Every row gives one point. The points of each table are mixes of a few directions, plus a little noise. How many directions does each table use, and how many do they share? Where both have some left over, give the other angles between the two spaces (their principal angles), to ten degrees, smallest first.

First, 4 rows:
[[-54  10]
 [ 28  -5]
 [-11   2]
 [ 37  -7]]
Second:
[[ 37  -7]
 [ 10  -2]
 [-60  11]
 [ 14  -3]]
Directions: first 1, second 1, shared 1

First, 6 rows:
[[  3 -18  52 -12  27 -44]
 [ -3  24 -59  31  -7  52]
 [  1  13  15  19  -3 -36]
 [  2 -20  22 -40 -22 -15]
 [  1 -29  18 -31  22  13]
 [ -3  29 -49  33 -18  30]]
Second:
[[  0  34 -13  22 -60 -37]
 [ -1 -11 -10 -18  -3  26]
 [  2 -41  48 -44  32 -11]
 [ -3  18 -53  24   0  53]
 [  1 -11  19  11  55   3]
 [  1  12   9   7 -24 -33]]
Directions: first 3, second 3, shared 3

First, 10 rows:
[[ -1   2   3  -1  -4  -4  -1  -1   1   2   1]
 [  5  -9 -14   4  17  18   6   4  -3  -9  -6]
 [ 13 -23 -37  11  46  47  16   9  -9 -22 -16]
 [ -8  15  24  -7 -30 -30 -10  -6   6  14  11]
 [ -2   3   5  -1  -5  -5  -2  -1   1   2   2]
 [ -2   3   6  -1  -7  -7  -2  -1   1   3   2]
 [  4  -8 -12   3  15  15   5   3  -3  -7  -5]
 [-17  30  48 -13 -60 -60 -21 -12  11  29  21]
 [  0  -1  -1   0   2   1   0   0   0  -1   0]
 [  7 -13 -21   6  26  25   9   5  -5 -12  -9]]
Second:
[[ -2  -1   6   0  10  -3 -40  -7 -33  -6  14]
 [  5  15 -20 -14 -12 -25  49  -2  21  29  -6]
 [-14   1 -13  -4  11  22 -21 -18  28  16 -18]
 [ 31   9  21  -5  -9 -21   4   2  16  13  12]
 [ -1 -17  28 -15  13  -5  32  -5   6 -37 -18]
 [ 17   7  -9  13  -9   8  -4  11  14  19   8]
 [-12  -4  -9  19   1  25 -35   7 -15  -5   6]
 [-35  -1  16   0 -19 -13 -10  -1 -27 -19   4]
 [ 16  -6 -30   3  28  19  -1   1  -9   4  -2]
 [-15   9  -1  -3 -19 -14  11  -1   5  11  -1]
 [  9 -11  11   7   4   7  14  13  -7 -25   1]]
Directions: first 1, second 6, shared 1

First, 8 rows:
[[ -4   6   0  -5   8  -6  -7   0  -7   5   0   2  -1  -2   0   2   8  -3]
 [  2  -3   1   3  -4   3   3   0   3  -2   0  -1   1   1   0  -2  -3   1]
 [ -1   1   0  -1   2  -2  -2   0  -2   1   0   1  -1  -1   0   1   2  -1]
 [-18  25  -1 -20  32 -25 -29   0 -27  22   1   6  -5  -6   0  11  32 -12]
 [  6  -9   0   7 -11   9  10   0  10  -8   0  -2   2   2   0  -4 -11   5]
 [ -3   5   0  -4   6  -5  -5   0  -5   4   0   1  -1  -1   0   2   6  -2]
 [ 34 -47   2  37 -60  47  54   1  50 -42  -2 -12  10  11   0 -21 -59  23]
 [-16  21  -1 -17  27 -21 -24   0 -23  19   1   6  -5  -5   0  10  27 -10]]
Second:
[[ 20 -13   4  -6  16   0 -27 -18  22   3 -16  -1  24  15 -12   6  -1   0]
 [ 12  26   2  -8 -11   7 -16  39 -43  -6 -32  -4  -8  14  -2 -17 -30  22]
 [ -6   0  -2   9   1  -8  13   1   9   8   8   5  -8  -3   5   7   5   6]
 [ 14  12 -12  15  11   8   5 -17  -5 -19  -6  11 -38  25  -9  13  10  10]
 [-10   6  -1  14  -3 -16  18  16   7  18   6   7 -10  -4  10   7  -2  18]
 [ -7 -39  12 -28   2   9 -22 -34  29   0  17 -18  59 -26  -4 -10  14 -48]
 [-22   1   3  -2 -16  -4  18  18 -10   7  17  -5   3 -24  13 -10  -2  -7]
 [ -2   7  -6   7  -1   5  11  -5  -9 -12   5   4 -23   4   0   3   7  -1]]
Directions: first 1, second 4, shared 0; angles 90

First:
[[  8   1   3 -12  22   8  10   3   4  12  17  -2   6 -13   5  20   3 -26
    1 -19  16  -7  -6 -18 -21 -13  -4  -5  11   6  19  -8]
 [ 11  -5   2 -11  16   9   8  10  -1   4  15  -3   3  -1   6  12   8  -9
   -4  -9  -8   0 -16 -18 -20   4   1 -20   6   3   2   0]
 [  1   3   1  -4  10   2   4  -2   3   8   6   0   4 -10   1  10  -2 -16
    3 -10  16  -5   2  -6  -7 -11  -4   5   6   3  13  -6]
 [-14  -1  -6  22 -39 -15 -18  -6  -6 -20 -29   4 -11  23  -9 -34  -6  46
   -2  32 -27  12  12  31  37  22   7  10 -19 -10 -32  13]
 [-12   8   0  10 -12  -9  -6 -14   4   2 -13   3   0  -7  -7  -5 -11  -3
    8   2  24  -6  21  17  18 -15  -4  28  -2  -2  10  -6]
 [  6  -4  -1  -3   1   3   1   7  -3  -4   3  -1  -1   7   3  -1   6   8
   -5   3 -17   5 -11  -5  -6  11   3 -15  -2  -1 -10   5]
 [  6  -1   2  -8  15   6   7   4   2   7  12  -2   4  -7   4  12   3 -15
    0 -11   7  -3  -6 -13 -15  -6  -2  -6   7   3  10  -4]
 [-14  -5  -8  25 -47 -15 -21  -4  -8 -26 -34   5 -14  31  -9 -42  -4  60
   -6  40 -41  17   9  36  43  32  11   4 -24 -13 -44  19]
 [ 10  -2   3 -11  19   8   9   6   1   8  15  -3   4  -7   5  15   5 -18
   -1 -13   4  -3 -11 -17 -19  -4  -2 -12   8   4  10  -4]
 [  0   5   2  -5  14   2   5  -5   5  12   8  -1   5 -16   1  14  -4 -25
    6 -15  28 -10   6  -7  -9 -20  -6  11   9   5  22 -10]]
Second (10 x 32):
[[-21  17   5  -5   1 -12 -20 -18  -6 -11 -20   4 -14  -3 -16 -21   3  31
  -13 -20  12  14  -4  29  43  -5  -5 -25 -20 -14  -5  -4]
 [ 20 -14  -5   6 -11   5  19  15   0   4  11  -2  12   9  10  11  -3 -20
    7  22 -20 -11   5 -19 -32  12   4  17  16   4  -4   5]
 [ -3   3  -3  -2   7  18 -14   7   1   6  13   3  -2  -8  14  -4  18  26
   -2  -7  -4  13  -4  -2   4   3  17  -5 -11  22   9   3]
 [ 10  -7  -6  16 -23  -1  13   5   2   7   0   2  12   4   5   4 -10 -17
   13  26  -4 -13  24  -3 -14   1   4  40  12   3   4   1]
 [  7 -10 -11  11  -7  11   8   2   9 -10  15  -8  -9  10   2   1   2 -20
   -4  31 -16 -24  -3 -30 -20  15  -8  14  28  11 -10   8]
 [ -2  -3  -5   9  -2   2   4  -6  11   0   6  -4  -3  -2  -1   6  -8 -24
    6  14  10 -19   8 -14 -11  -5  -8  26  19   8   5   0]
 [ 15 -14  -3   8 -18  -8  19   8  -2  -5  -4  -4   8  17  -2   5 -12 -20
    5  26 -21 -12   4  -9 -21  13  -5  11  13 -12 -18   5]
 [-10 -14   7  -3  19   3 -19  12   7   6   0  -2  -1  -2  13  10  -5  21
   13  -7   1  24 -15   2  -8  -4  14  -3 -21  17  -4  12]
 [-16  17  16 -22  26 -18  -9 -17  -7  -1 -18   2  -6 -12 -18  -1  -3   6
   -9 -48  30  15 -14  25  30 -21 -14 -43 -20 -25   6 -14]
 [  0  24   5 -16   6   0  -2  -8 -15   5  -3   9   2 -13  -7 -10  17  19
  -16 -36  10  11   0  19  28  -8   2 -33 -14 -14  16 -15]]
Directions: first 2, second 6, shared 2

First:
[[-27 -10 -12  -3  15 -14  18  11 -23  10  13  32   3  -9  19 -10 -15   2
   -1 -17  27  -6  -4  -4  14  -6   4  -8 -11  -8  16   7]
 [-21 -23 -38 -11  29  22   5  26 -13 -15  24  -3 -17 -45   2 -32 -37 -18
   20 -48  25  -4   9  42  -6 -10   6  26 -20  26  12   5]
 [ 33  17  22  29 -14 -14 -16 -34  15  -1 -36 -19 -18  11 -13  17   1 -27
    6  42 -18   8  -4 -50 -15  20  -6   2   9 -36 -13 -13]
 [ 26  35  20  22 -22 -27  -9 -14  15   4 -30 -19  13  28   1  21  27   8
  -18  43 -25   7  -7 -10  -4  32 -11  -1   7 -21 -17  -3]
 [ -7   9  25  -6 -18  20 -10   6   4  16  11  11  28  19 -24   9  -6  30
   -8  19 -12   9  25 -15  23 -25 -20 -15   2  15   5  -8]
 [ 13  46  32  17 -32 -17 -12   1  12  19 -17  -7  42  39 -11  24  20  38
  -29  53 -29  13  13  -8  18  16 -28  -9   2  -6 -10  -5]
 [-27 -21 -23 -26  16  17  13  27 -13  -3  32  14   7 -17   9 -18  -6  15
    2 -42  18  -8   3  43   8 -20   9   1  -8  32  12  10]
 [ 11 -53 -26 -22  26  13  11 -24   2 -30   2  -9 -59 -26  16 -11  16 -47
   28 -50  13 -19 -35   3 -38  -8  46   3  19  -2  -5   6]]
Second (8 x 32):
[[ 22  -3 -13  31  -7  14 -36  26  31  -5  34 -12 -24   9   1 -16  26  12
  -12   8   9 -10  -8   5   7  45  16  28   5  -7 -25  13]
 [-10  14  26  -4 -12 -16  -4   9  -1  10  -6  -6  25  16  -8  17   3  29
   -6  21 -16  17  14   8  19   5  -5  -1  13   8  -2  -2]
 [ 23 -16 -33   3  21  44 -14 -11  15 -30  -3 -38 -46 -46 -21 -23 -33 -60
   35 -30   0  -3   9  11 -43 -11  -2  35 -11  13  -5 -10]
 [-21 -16  27   0  -3 -22   1   1 -20  10  -4  16   2   3  -3   6 -19  12
    8  12  10  12   1 -26  26   2  14  -8   7 -12  12  -3]
 [ 15  15 -57  29  32  30  -6   7  38  10  51  26 -43  -8  21 -11  22 -43
   -2 -26  23 -27   6 -24 -27   6  -9  15  15 -22 -23  19]
 [-24  19  53 -28 -20 -48  21  -8 -30   8 -50 -14  56  18  -7  34  -6  39
   -5  30 -33  32   8  24  21  -8  -7 -19   9  16  15 -12]
 [-16  -4  10 -20 -19  11  20  -3 -19  19  12  45  39  25   4   0   9  37
  -26   1   7 -14  -5 -17  25 -39 -15 -47 -20   7  23  -1]
 [ 12  -9 -13 -10   6 -12  18 -22 -14 -22 -33 -18 -10 -18  13  -7  -2 -26
    7 -15  -1  -7 -26  19 -28   1   8  -1 -18  -2   7  -5]]
Directions: first 5, second 6, shared 3; angles 60, 90

First, 9 rows:
[[  9 -12  -8  -2  35 -15  -9 -18  -4  -2  -7  -5  -5 -20 -12 -31  11   0
   -9  -2 -20  -1  39 -10 -16  -6   1 -17 -16 -16  -8  18]
 [-12  16  11   3 -48  21  13  25   6   3   9   7   7  28  17  43 -16   0
   12   3  27   1 -54  14  22   8  -2  24  22  22  12 -25]
 [ 13 -18 -13  -3  54 -23 -14 -28  -6  -3 -10  -8  -7 -31 -18 -48  18   0
  -13  -3 -30  -1  60 -15 -24  -8   2 -27 -25 -25 -13  27]
 [-10  13   9   2 -39  17  11  20   5   2   8   6   5  23  13  35 -13   0
   10   2  22   1 -44  11  18   6  -1  20  18  18  10 -20]
 [-11  15  11   2 -46  20  13  24   6   3   9   7   6  27  16  41 -15   0
   12   3  26   1 -52  13  21   7  -2  23  21  21  11 -24]
 [ 12 -17 -12  -3  50 -22 -14 -26  -6  -3 -10  -7  -7 -30 -17 -45  16   0
  -13  -3 -28  -1  56 -14 -23  -8   2 -25 -23 -23 -12  26]
 [ -2   3   2   0  -9   4   2   5   1   1   2   1   1   5   3   8  -3   0
    2   1   5   0 -10   3   4   2   0   5   4   4   2  -5]
 [  6  -8  -5  -1  23 -10  -6 -12  -3  -1  -4  -3  -3 -13  -8 -20   7   0
   -6  -1 -13   0  25  -7 -10  -4   1 -11 -10 -10  -5  12]
 [ -5   6   4   1 -18   8   5  10   2   1   4   3   2  11   6  16  -6   0
    5   1  10   0 -20   5   8   3  -1   9   8   8   4  -9]]
Second (11 x 32):
[[ -4   6  -9   1  -4   0 -18   9 -12   9 -21 -19 -23  35  18  17   6  13
   -2  24 -10  -1 -12   6  -3 -12  11  16  10  -2 -14  16]
 [  8 -17   6  20  45 -40  52 -55  39 -15  -2  58  48 -39 -27 -26  -6 -14
   19 -57 -15  -8  46   1 -16  26   6 -48  -1   6  24   7]
 [ -7   2  -4  -1 -18  15 -25  19 -11   9  11 -25 -13   3   5  -2  10   0
  -25   5   4   0 -11  -8  11  -8  -4  19 -12   1  -3  -6]
 [-10  -2  -4   6 -16  21 -12  14 -26  -2  10   0 -20  21   7   4  14   5
  -11  11   2   8 -29  -2   4  -5 -20  12  10 -13   7  -1]
 [-11   6  -8  -2 -26  24 -34  29 -28  10   2 -31 -33  30  18  12  13  10
  -21  28   2   5 -31  -3   9 -16  -7  29   2  -7  -9   1]
 [ -2   6  -1  -8 -16  12 -21  20  -6   9   5 -27 -11   1   6   3   2   1
  -14  13   7   0  -7  -4   9  -8   2  17 -10   4  -9  -6]
 [ -2   0   2  -2  -7   9  -3   7  -6  -2   8  -1  -3  -1   0   0   1  -1
   -2   3   6   3  -8  -2   3   0  -8   3   0  -3   2  -6]
 [ 11   8  11 -23  -7   3  -1  13  15   2  10 -19  12 -31  -7  -1 -20  -8
    7   6  20  -2  12  -2   8   0   8   3 -17  13 -11 -19]
 [ 14  -2   3   3  37 -39  35 -37  32  -6 -27  28  27 -10  -8   0 -17  -1
   33 -15 -14  -8  36  11 -18  11  24 -29   8   8  -3  15]
 [ -2   3   5  -9 -16  24   2  16 -25 -11   9   8 -16  17   6  14  -3   5
   16  25  14  12 -34   5   0  -2 -23   6  20 -16   2  -9]
 [  4 -11   0  16  30 -30  25 -36  30  -3  -4  27  31 -27 -17 -21   1 -10
    0 -42 -15  -9  37  -3  -8  15  12 -28  -9   9  13   8]]
Directions: first 1, second 4, shared 0; angles 50

First:
[[  0  -1   0 -37   0  -5   4  -4 -14  -6 -14  10   9  -1  -9   7   1   1
   -3   3  -2  19  13  11  -4  -4  -5  -5  -9  -8  -7  15]
 [  6   8  19  24  28   8   3  -2  -7  15  -9   1  32   3  -6 -22  -1  19
    0  14   5  -9   0  -3  10  -3   7  -3  12   8  -7  10]
 [  5   3   1 -29   3  -2   9   1   6 -14  -8   1   0  -7   0   6   1   1
    3  -5   2   7   8   8   2   1 -13  -8 -13  -5  -6  11]
 [  6  14  -7  19  18   8   3  -2  14  -1   7 -12  -4  -7   4 -14   4  17
    4  -3  12 -17  -1  -9   8   2  -8  -6   3  10   2  -1]
 [  0  -6  -9  46 -14   1 -10   7  17  -6  20 -13 -23   7  15   4  -5  -6
    1 -17  -4 -29  -7  -9  -4   1  -9  13   8   5  -2 -13]
 [-23 -13 -28   0 -38 -13 -19  -3 -20  15  16   6 -32  13  -3  17  -3 -27
  -14   5  -4  17 -15 -10 -19   2  24  16   1  -1  27 -32]
 [ -1   1   5  19  -3  15  -5  -7   7  10  11  -3   1  -8  -1  -5  10   3
   10   0 -10 -11  -2   1   3   1  10   3  21  -3  -1  -6]
 [ -1   6 -17   9  12  -8  -9  -6 -36   2 -14   5  14  20 -13  -7  -5  21
  -16   5   7   1  25  -1 -12 -16 -14   5   0   7 -17  23]
 [  7 -11  37 -51  -5  -3  24  15  35 -14  -8   6   2 -20  12  14  -3 -29
   14  -1  -6  20 -23  12  17  18   9 -15 -24 -13  11  -8]]
Second (10 x 32):
[[ 12 -20   9  18 -10 -23   1   7  -3  -7   5  13  -1   6 -12  -2 -32  11
  -14 -18 -16  14  17   7 -28  12  -7  21 -21   7   3  28]
 [-23  39 -17 -34  20  45  -3 -13   5  14  -9 -24   2 -12  22   4  60 -21
   27  35  30 -25 -32 -13  53 -21  13 -40  39 -13  -4 -54]
 [ -1   0   0  -1   1   1   0   0   0   0   0   0   0   0   0   0   1   0
    1   1   1  -1  -1   0   1   0   0  -1   0   0   0  -1]
 [-15  25 -11 -22  13  29  -2  -9   3   9  -6 -16   1  -8  15   3  39 -14
   18  23  20 -17 -21  -9  35 -14   9 -27  26  -8  -3 -35]
 [  4  -7   3   6  -4  -8   1   3  -1  -3   2   5   0   2  -4  -1 -11   4
   -5  -7  -6   5   6   3 -11   4  -3   7  -8   2   1  10]
 [  0   0   0   1   0  -1   0   0   0   0   0   0   0   0   0   0  -1   0
    0  -1   0   0   0   0  -1   0   0   0  -1   0   0   1]
 [ 12 -20   9  18 -10 -23   2   7  -3  -7   5  13  -1   6 -12  -2 -32  11
  -14 -18 -16  14  17   7 -28  11  -7  21 -21   7   2  28]
 [  4  -7   3   6  -4  -9   1   2  -1  -2   2   5   0   2  -5  -1 -12   4
   -6  -7  -6   5   6   3 -11   4  -3   8  -7   3   1  11]
 [  0  -1   0   1   0  -1   0   0   0   0   0   0   0   0  -1   0  -1   0
   -1  -1   0   1   1   0  -1   1  -1   1  -1   0   0   1]
 [  4  -7   3   7  -4  -9   1   2  -1  -3   2   5  -1   2  -5  -1 -12   4
   -6  -7  -6   5   6   3 -11   4  -3   8  -8   3   1  11]]
Directions: first 6, second 1, shared 0; angles 50

First (8 x 32):
[[  4  -4  -6  -4   0   4   1   3   3   1   1  -4   2   3  -3  -3   9   0
   -2  -4   3  -1   0  -1  -2   7   1  -2   0   2  -5   4]
 [  0   3   7   3  -3  -6  -2  -5   2   5  -1  -3  -1  -5   3   0  -7   6
    1  -3   2  -2  -6   5   3  -4  -2   5   1  -1  -2  -6]
 [  7   1 -26   8   5  -4  48  -1   7  21  -4  -7  31  16 -19  18  40   9
   60 -37  38 -21  13  25 -12  28  29 -26 -41  35 -42  20]
 [ -7  -4  -5  -7   6  12  -9   8 -11 -21   4  15  -8   6   0  -1  -4 -17
  -17  25 -21  13  11 -19  -4  -5  -1  -4   8 -10  23   8]
 [ -6  18  40  18 -11 -26 -11 -23   1  18  -4  -2  -9 -24  16   5 -43  21
    1  -4   0  -5 -19  17  15 -28 -14  24   7  -5   4 -31]
 [ -1  -7 -25  -6   9  14  16  12  -6 -13   2  10   8  17 -11   5  24 -15
   12   4  -1   3  19  -8 -11  14  15 -20 -13   8   0  23]
 [  6   4  25   3 -12 -14 -22 -10  12  17  -2 -19 -10 -19  12 -12 -20  19
  -19 -11   4  -5 -25   9  14 -10 -19  23  17 -10  -7 -26]
 [ -3 -11 -10 -16   5  20 -21  16  -9 -29   6  10 -14   7   1 -12   0 -22
  -37  30 -28  18   8 -28  -3  -1  -8  -1  19 -18  28   9]]
Second (11 x 32):
[[  7  10  17  15  -9 -23  12 -18  14  34  -6 -19   9 -13   3   5  -6  29
   26 -35  29 -20 -19  31   8   0  -1   9 -11  14 -31 -18]
 [ -1  -2  -3  -3   2   5  -2   3  -3  -7   1   4  -2   3  -1  -1   1  -6
   -5   7  -6   4   4  -6  -2   0   0  -2   2  -3   6   4]
 [  7  10  17  15 -10 -24  11 -18  14  34  -6 -19  10 -13   3   5  -5  29
   26 -34  29 -20 -18  30   8   0  -1   9 -11  14 -31 -18]
 [  2   4   6   5  -3  -8   4  -6   5  12  -2  -7   3  -5   1   2  -2  10
    9 -12  10  -7  -6  11   3   0   0   3  -4   5 -11  -7]
 [ -8 -13 -21 -19  12  30 -15  22 -18 -43   7  25 -12  17  -4  -6   7 -36
  -33  43 -36  25  23 -38 -10   0   1 -12  14 -17  39  23]
 [ -7 -11 -17 -16  10  24 -12  18 -15 -35   6  20 -10  14  -4  -5   6 -30
  -27  35 -29  20  19 -31  -8   0   1 -10  11 -14  32  19]
 [ -5  -8 -13 -11   7  18  -9  13 -11 -26   4  14  -7  10  -2  -4   4 -21
  -19  26 -21  15  14 -23  -6   0   1  -7   8 -10  23  14]
 [  0   0   1   0   0  -1   0  -1   1   1   0  -1   1  -1   0   0   0   1
    1  -1   1  -1  -1   1   0   0   0   0  -1   1  -1  -1]
 [ 10  14  23  21 -13 -33  16 -25  20  48  -8 -27  13 -19   5   7  -8  41
   37 -48  41 -28 -26  43  11   0  -1  13 -16  20 -43 -26]
 [  0   0   1   1  -1  -1   0  -1   1   2   0  -1   1  -1   0   0   0   2
    1  -2   2  -1  -1   2   1   0   0   0  -1   1  -2  -1]
 [ -4  -6 -10  -9   6  14  -7  11  -9 -21   4  12  -6   8  -2  -3   3 -18
  -16  21 -17  12  11 -19  -5   0   1  -6   7  -9  19  12]]
Directions: first 3, second 1, shared 1

First:
[[ -4   7   0 -21  36 -14 -44 -32  13 -17 -23 -29   5  -4 -24   7  -6  -7
   -3  21  31  -6 -15 -41  -5 -35   9 -13  -1   5  41  15]
 [-15   0   6   9  60 -22 -36  -7   3  -6 -45  -7 -23   0 -25   7  10  -2
   -7 -11  36   2 -15 -57 -10   0   9 -10   7   0  27   8]
 [ 13   4  -6   1 -45  18  37  19  -1   6  32  16  15  -6  14  -7   1   4
    8  -3 -32  -3  15  50  13   5  -6  15  -9   5 -22  -6]
 [ 13  20 -10  10 -12  11  31  36  11  -1   6  27   7 -25 -18  -8  21   7
   11 -24 -22  -8  13  34  24  -1   2  24 -19  24   4   3]
 [  3  -8   0 -16 -25   5  -2 -21  -4   0  21 -17  14  11  19   1 -19  -4
   -1  25  -6   0   0  11  -6  -9  -5  -8   4 -10  -9  -3]
 [ -9  -8   6  -7  19 -10 -26 -23  -3  -3 -12 -19  -5  11   1   6 -10  -5
   -7  14  20   3 -10 -30 -13  -5   2 -15  10 -10   8   2]
 [ -1 -14   4   1 -28   7  13  -5 -13  10  21  -1   2  16  28  -1 -12  -1
   -3   8 -12   6   4  17  -8  15  -8  -4   9 -15 -28 -10]
 [ -6   6   1  -4  40 -14 -30 -11   9 -11 -29 -11  -7  -6 -25   5   5  -2
   -3   0  26  -3 -11 -38  -3 -16   8  -7  -1   6  31  11]
 [ 15  16 -10  13 -30  17  45  42   6   5  19  33   8 -22  -6 -10  19   9
   12 -26 -33  -6  18  51  24   8  -2  27 -18  20 -12  -3]
 [-10 -24  10  16 -15   1  13   2 -22  17  10   6 -15  25  35   1  -9   0
   -8  -4  -7  13   2   3 -16  37  -9  -8  19 -24 -40 -16]]
Second:
[[-11 -20   9 -16   5  -9 -31 -41 -10  -1  -1 -32  -1  25  20   7 -25  -9
  -10  31  20   6 -13 -29 -23  -5  -2 -24  18 -24  -3  -2]
 [ 13  24 -11  19  -6  11  38  49  13   1   1  38   1 -30 -24  -9  30  10
   13 -38 -24  -8  15  36  28   6   3  29 -21  28   3   2]
 [ -4  -7   4  -6   2  -4 -12 -16  -4   0   0 -12   0  10   8   3 -10  -3
   -4  12   7   2  -5 -11  -9  -2  -1 -10   7  -9  -1  -1]
 [ 11  21 -10  17  -5  10  34  44  11   0   1  34   1 -27 -21  -8  27   9
   11 -34 -21  -7  13  32  25   6   2  27 -19  25   3   2]
 [ 14  26 -12  21  -7  12  41  54  13   1   1  42   1 -34 -26 -10  33  11
   14 -41 -26  -8  16  39  30   7   3  32 -23  31   4   2]
 [ -6 -12   5  -9   3  -6 -19 -25  -6  -1  -1 -19   0  15  12   5 -16  -5
   -6  19  12   4  -7 -18 -14  -3  -2 -15  11 -14  -2  -1]
 [ -8 -13   7 -11   3  -7 -22 -28  -7  -1   0 -22  -1  18  14   5 -17  -6
   -7  22  13   5  -8 -21 -16  -3  -2 -17  12 -16  -2  -2]
 [-10 -18   9 -14   5  -9 -29 -37  -9  -1   0 -29   0  23  17   7 -23  -8
   -9  28  18   6 -11 -27 -21  -5  -2 -23  16 -22  -2  -2]]
Directions: first 3, second 1, shared 1
